Each wall is flat, endless, passes through zero and stands at right angles to its row. A trip goes straight from one point to another. List the walls that it crosses, first one first.
In the rows, 128 means zero.

Walls:
(1): [145 177 117]
(2): [ 72 157 136]
(3): [109 117 124]
Trips:
[114 152 109] to [151 138 122] -> 3, 2
[102 143 190] to [125 161 170] -> 3, 1
[119 125 151] to [ 67 133  66] -> none
[140 165 158] to [ 69 117 102] -> 3, 1
[125 190 130] to [ 65  61 119] -> 3, 1
[134 110 123] to [118 172 133] -> 3, 1, 2
[192 104 152] to [113 117 183] -> 2, 3
[151  63 160] to [155 152 121] -> 3, 1
[226  87 120] to [141  58 139] -> 3
[106 203  86] to [142 132  71] -> 2

Walls:
(1): [ 90 144  68 108 128 114 116 136]
(2): [ 87 163 132  98 174 145 137  77]
(3): [112 152 169 133 153 116  75 135]
(4): [127 179 100 139  98 182  71 112]
(5): [ 88 144 102 172 122 152 180 140]
Trips:
[148 116 162 130 159  45 166 140] to [118  72 137 159 131 136 102  92] -> none
[120  70 194 134  88 149 109 162] to [ 97 114  96 101 153 148 123 110] -> 2, 1, 3, 4, 5
[153 172  68 164 132 121 126 140] to [ 57 140 165 198  78 125 123 184] -> 3, 1
[120  58 176 169 168  61 153 165] to [117  96 131 132 101  98 153 134] -> 5, 3
[144  92  76 183 127 205  91 139] to [153  86 126 119 111 139 188 123] -> 1, 4
[ 98 139 109 173 187 122  96 128] to [145 128 101 110 154 139  64 206] -> 5, 2
[114 155 161 181  92 160 176 142] to [147 136  40 125 142 130 158 144] -> 1

Walls:
(1): [164 126 101 161 167 148 133 129 130 171 178 155 160 132]
(2): [ 85  53  59 124 122  95 109 149 129  78 153  93 108 147]
(3): [ 99 125 156 126 184  96 143 154  81  88 135 116 150 168]
(4): [129  96 167 119 104  84 173 102 113 140 177 139 159 116]
(5): [165 111 193 144 129 118 156 144 143 176 110 107 112 114]
Trips:
[147  91  68 103 190  34 143 143 120  96 119 134 138 109] to [125 244 152  83 146  96  59 149 112 117 102 140 144 213] -> 1, 4, 2
[ 78 165  65 154 169 131 170 166 103 142 132 165  97 164] to [ 91 181 153 206 109  60 159 122  77 131  71 169 103 112] -> 2, 1, 5, 4
[ 96 118 131  75 123 190 241 182 123 119 130 110 114 177] to [113 152 104 118 161 179 109 177 117  91 120 103 119  96] -> 4, 5
[199  84 121 137 109  89 114 136 130  76  66 152 201 160] to [223  84  68 174 152 155 155 102 127 127 154 135 112  65] -> 1, 5, 3
[160  66 156 145 121 123 155  93 117 144 167 134 175  84] to [153 102 113 156 189 154 170 124  93  91 137 175 148  53] -> 3, 5
[107 125 169 129 172 123 104  84 163 153 128 146 105 112] to [151 122 172 147 161  64 178 152 123  53 137 153 140 173] -> 3, 1, 2
[184  78  93 121 109 172 115  53 159 103 142 132  83 130] to [ 82 103  73 152  93 121 164  93 157  70 135 124 129 142] -> 1, 4

Walls:
(1): [ 71 128 152 171 117 137 109 150 147 104 188  98 164 146  98 117 105 134
 148  86 126 116 125 130]
(2): [128 126  95  96 117 143 141 112 171 118 170  76 102 129 128 185 170 113
 149 142 148 154 127 156]
(3): [133 146 160 117 146 120 114  91 172 146  88 127 135 158 108 121 168  97
 137 117 140  74 111 156]
(4): [ 92 117 146 132 164 176  78 107 144 172 123 211 126 106 164 119 164 110
 168 133 133 123 131 166]
(5): [138 190  71 106 144 157 127 136 165 128  83 171 123 144 162  79 106 107
 106 149  95 134 157 150]
Trips:
[117  98 162 122 147 132 102 108 107 165 132  94 178 145 136  96 116 101
 134  90  78 105 132 134] to [132  59  94 180 148 138 106 104 138 141 150 125 142 142  83  28 152 114
 135 134 121 101 133 123] -> none
[136 104  52 126  98 169 103 117 145  98 142 118 152 122 168  80 178  84
 152 117  88 117 219 145] to [ 88 144 158  91 137 122 140  98 118  64  92 128 167  89 135 131 144 120
 144  80 174 135  87 117] -> 3, 5, 2
[ 69  94 139 132 131 153 123 149 160 121 110 169 149 122 164 161 117 143
 148 104  57 105 168 119] to [ 94 127 168 142 145 154  80 110 154 159 129 109  98 128  95 168  99 128
 161  71  97 100 107 134] -> 3, 5, 2
[162 133 127 216 108 164  96 144 103  95 167 142 123 140 146 104 110  87
 148  93  92 125 129 133] to [143  96 103 146 125 164  69  95 144  94  67 126  73  37 108 103 143 134
 128 135 164 179  88 133] -> 1, 2
[ 93  90 143  79 162 152 161  83 114  95 156 154 126 167  93 135  36 145
 166 164 161  46  99 118] to [ 80 109 148 151 134 165  79 162 156 134  74 139  67 100   7  53 143 132
 108 100 114 101 142 108] -> 4, 5
[169 102 101  92 162 230 144  46 155  80  82 137  97  42 102 150 147  66
 155 107 205 218 116 134] to [168 172 175  87 131  70 159 175 111 122 205  84 167 171 121  73 117 143
 115 159  80 181 125 105] -> 3, 4, 5, 1, 2

Walls:
(1): [112  85  64 142 162 112 110 130 139 128 162 101 157  95 106 138 138 132
  86 109 183  87 165 149 129 118 150  89 104  62 106 107 120 140 112 164
 152 145 129 141 146 158 104 164 102 115 170 126]
(2): [148 160 146  95 117 143 137 119 129 119 165 151  68 117  72 149 168 117
 128 168 151 109 160 109  95  71 112 104 157 115 133 140 155 118 140 122
 116 106 153 151  96  71 155 156 141 155 120 109]
(3): [ 78 143 114 167 115 174 108 134 158 114 148 115 151  89 132 113  94 123
 136 162 102 117 123 129 123 131 135 146 153 170 131 140  86 110 132 105
 161 168 166 129 150 102 173 141 171 155 103 162]
Trips:
[ 73 142  96 114 145 129 114 118  74 150 197 178 137 166  97 109  72 123
 169 132 142 163 140 154 140 130 189 147 129 133 112 128  98 175 158  76
 117 168 162  70 165 156 159  70 154 143 150 127] to [122 165 151 123 132 100 143 153 115 131 119 142 124 168 150 154 156 118
 135  86 127 120 151 114 120 120  51 130 158 155  99 125 124 179 111 130
 133  70 136 124 110 147 105 146  99 111 122  68] -> 3, 2
[ 86 125  60 137 149 133 152 139 118 114 182 129 167 115 108 113 142 135
 127  93 182 181 134 102 100 113 171 131  75 105 131 128 105 166 137 105
 177 131  97 100 154 139 156 191 164 112 123 129] to [109 161 103  62 113 134 184 108 113 110 151  89  90 113 120 116  94 148
 154  79 103 143 145 160 206  96 151 151 149  49 154 120 108 150 131 173
 108 162  83  86 140 134  90 110 155 126 121 177] -> 3
[151  94 121 120 133 155 116  93 110 151 119 110  66  98 115 101 121  99
 129 139 170 164 148 112 119  85 151 136 167  60 137 122 112 139 166 143
 143 182 141 112  97 195 133 142 162  93  88 132] to [148 165 124 109 110  71 138 139 101 140 138 158 151 134  86 114 147  99
 145  90 140 158 130 158 125 132 109 109 138 153 152 109 153 137 127 100
 125 119 157 127 151 143 133  85 135 129  82  91] -> 1
[135  77 127 161 159 150 134 139 124 167 111  63 134  86 117 124 131 161
 147 139 134 113  96  65 100  85 204 126 110 167 116  98 133 145 136 124
 191 131 164 127 141 141 112 129  85 175 115 127] to [153 126 149 127 139 100 156 169 109 146 158 111 141 111 117 117  94  94
 131 159 113 122 150 150  59 100 127 140 141 147  87 132 107 148 141 126
  96  91 128 163 146 140   7 128 148 129 142 156] -> 3, 2
[163  97 134 115 162 130 149 103 128 118 156  74  68 122 114 116 121 121
 122 118 136 110 178 141 137 146 148 103 151 107 140  75  62 112 111 151
 129  71 134 176 144 120 127 118  75 176  68 153] to [117 114  90 138 116 130 140  95 133 108 117 110 143 129 126  92 125 134
 156  81 130 102 130 106 112  74  97 118  91 112 105 108 125 161 156 125
 113 146 122 113  93 113  77 134  52 129 111 107] -> 2
[180 169 170 118 124  40 151 137 107 106 167 118 102 112 122 143 133 140
 127 142 164 101 120 119 166 104 173 114 103 110 128 113 131 143 110 202
  95 161  99 116 106 161 120 140  86  79  85 152] to [115 121 105 166 118 126 151 135 151 155  79 113 166 129 114 183 125 124
 218 189 205 104 178 140 130 110 115 123  94 124 129  82 142 132 108 137
 117 118 144 122 172 138  91 109 110 102 182  38] -> 2
[111 129 143 145 127 125 150 141 150 113 117 104 130 143 117 116 115 147
 158 128 125 129 122 137 122 156 118 160  94 157 113 118 159 178 134 110
 140 116 134  88 153 148 130 111 126 140  98  97] to [145 158 108 107  90 122 168 159 122 131 117  97  95  57 187  84 148 127
  75 144 170 108 151 144 150 138 163 128 141 156 132 112 133 128 154 153
 166 190 154  91 133 138 103 125 116 107 140 141] -> 1
[194 140 142 140  96 126 125 190 117  85 167  95 131 122 110 139 132 145
 182  95  69  91 126 181  89 110 181 100 165  98 129 186 134 128  65 200
 192 152 170 153  95 160  90 133 144 106 112 127] to [110 138 122  90 171 174 104 150 127 144 128 110  93 102  87 104 108 130
 117  91 162  98 102 174 183 151 165 145 116 137 105 134 178 166 140 144
  94 163 156 144 149 110 135 124 130 139  74 156] -> 2

Walls:
(1): [ 98 104 220 162  84  57 160 222 147 130  96 117  86 139 124 136  56 138
  96 140 175 151  97 207 160  76 142  87 143 152 137 167 143 133 151 148
 140 146 144 153 138 107 167 175 118 168 112  53]
(2): [ 56 145 107 189 156 124 154 126 153 122  95 169 155 109 120  99 147 163
 160 130 133  95 102 106 106 201 215 177 167 111 150 151  94 109 134 118
 127  57 158 108 106 165  75 165 101 171 191 127]
(3): [153 134 172  76 147  96 153 170 173  77  97 103 122 163  59 116 168 117
  69 139 151 181 161  79 172 165 102 107 131  99 108 106 122 187  96 137
 128 165  78 128 129  91  74  42 158 172  70 117]
(4): [ 92 143  88 189 179  66 155  64 167  54  81 123 153 111 108 106 113 168
 128 139 190  86 181 119 139 133 125 157 165  62 115 112 163 148 185  70
 169 178 108 134 114 167 109  84 135  84  88 177]
(5): [126 113  74 144 145 127 122  67  92 114 131 136 155 161 182 141 149 116
 173 135  33  99  93 102  42  93 101 160 157 157  72 185 134 103 133 133
 129 119  86 135 118 123 136 106  98 165 116 143]
(6): [122 242 106 150  92  92 101 134 165 193 174 171 102 133 135  80 122 110
 181 109 110  80 109 142 124 123 108 134 175  77  88  80 112 164 188 147
 150  79  98 175 128 169 139 131 145 124 111 158]
(7): [140 120 183  62 116 124  85 129 137 138 158  49 113 209 150 164 106 110
 126 180 191 137 118  88 205  85  45 148 129 162  74 133 121 144  89  93
  80 128  89 133 174 175 121 113 155 140 159 105]
(8): [129 134 109 139 140 141 191 131 118 118 122 165  90 134 147 102 140 131
  86 142  88  93 109  86  92 109 155 134 134  73 106 130 169 116 117 117
  92 130 143 130 123 106 125 127 119 112 133 149]
(9): [124 130 119 159  88 119 135 115 130 140 113 172 121  98 101 187 153 116
  67 122  84 201 138 178 113 215 152 151 177 165  91 151 154 122 156  50
 201  78 142 160 120  97 102 160 141 107  99  91]
Trips:
[169  96 131 150 160 199 147 128 141 137 191 115  94 148 114 124 214 146
 109 138 112  87 163 173 117 109  98 142 111  94 138 146 124 103 154 145
 155 159  93  96 172 167  55 118 155 147 167 119] to [ 85 117 208 122 138  75 119 101  85 142 140  90 143 125 117 111  66  97
  52  24  78 108 108 135 115 100  94 102  66 135 154 136 150  95 147 185
 144  73 104 107 109 157 114 189 187 117 107 134] -> 3, 8, 1, 5, 7, 6
[135 104 126 151 115  97 118 143  97 141 191  77  91 131 128 136 165 144
 105 128  57 185 131 151 148  55 126 124 100 164  95 105 130 106 147 139
  84  53 154 159 150 115 101 161 100  55 111 138] to [141 193  57 118 125 106 144 127  84  89 117 183 140  77  89 176 155 138
  95  78 113 139 137 213  58 181 100 146 163  73 218 195 121 133 223 127
 160 128 114 129 118 141 179 170 115 131 129 132] -> 7, 2, 4, 1, 8
[153 147 123  98 109 181  79 127 168 132 141 110  64 133  93 162 193 188
 216 101 163 159 141 162 123 173  92 124 117 163 145 132 139 104 151 195
 119 152 167 160 159 147 141 163 155 183 142 115] to [141  83 155 121  44  86 146 122 148 169 148 106 170 122 149 120 134  87
 153 128  95 186 113  78 180  52 142 106 127  94 128 105 129 196 156 218
  72 184 191  81  64 135 140 136 130  78 184 148] -> 8
[126 144 171 156 185 181 153 107 182 110 154 117 111  96 122  86  85 116
 117 129  26 171  65 129 103  47 126 166 112 158 118 213  78 157 141 111
 101 111  96  85 122 119  91 147  94 174 117  82] to [145 158  86 114 141 117  92 155 109 153 127  78 139 110 103  90 175 133
 103 116 144 101 107  93 112 163 146 125 132 112 128 137 128 143 118 161
  59  80 172 120  66 170 144 135 152 123 163 175] -> 1, 6, 5
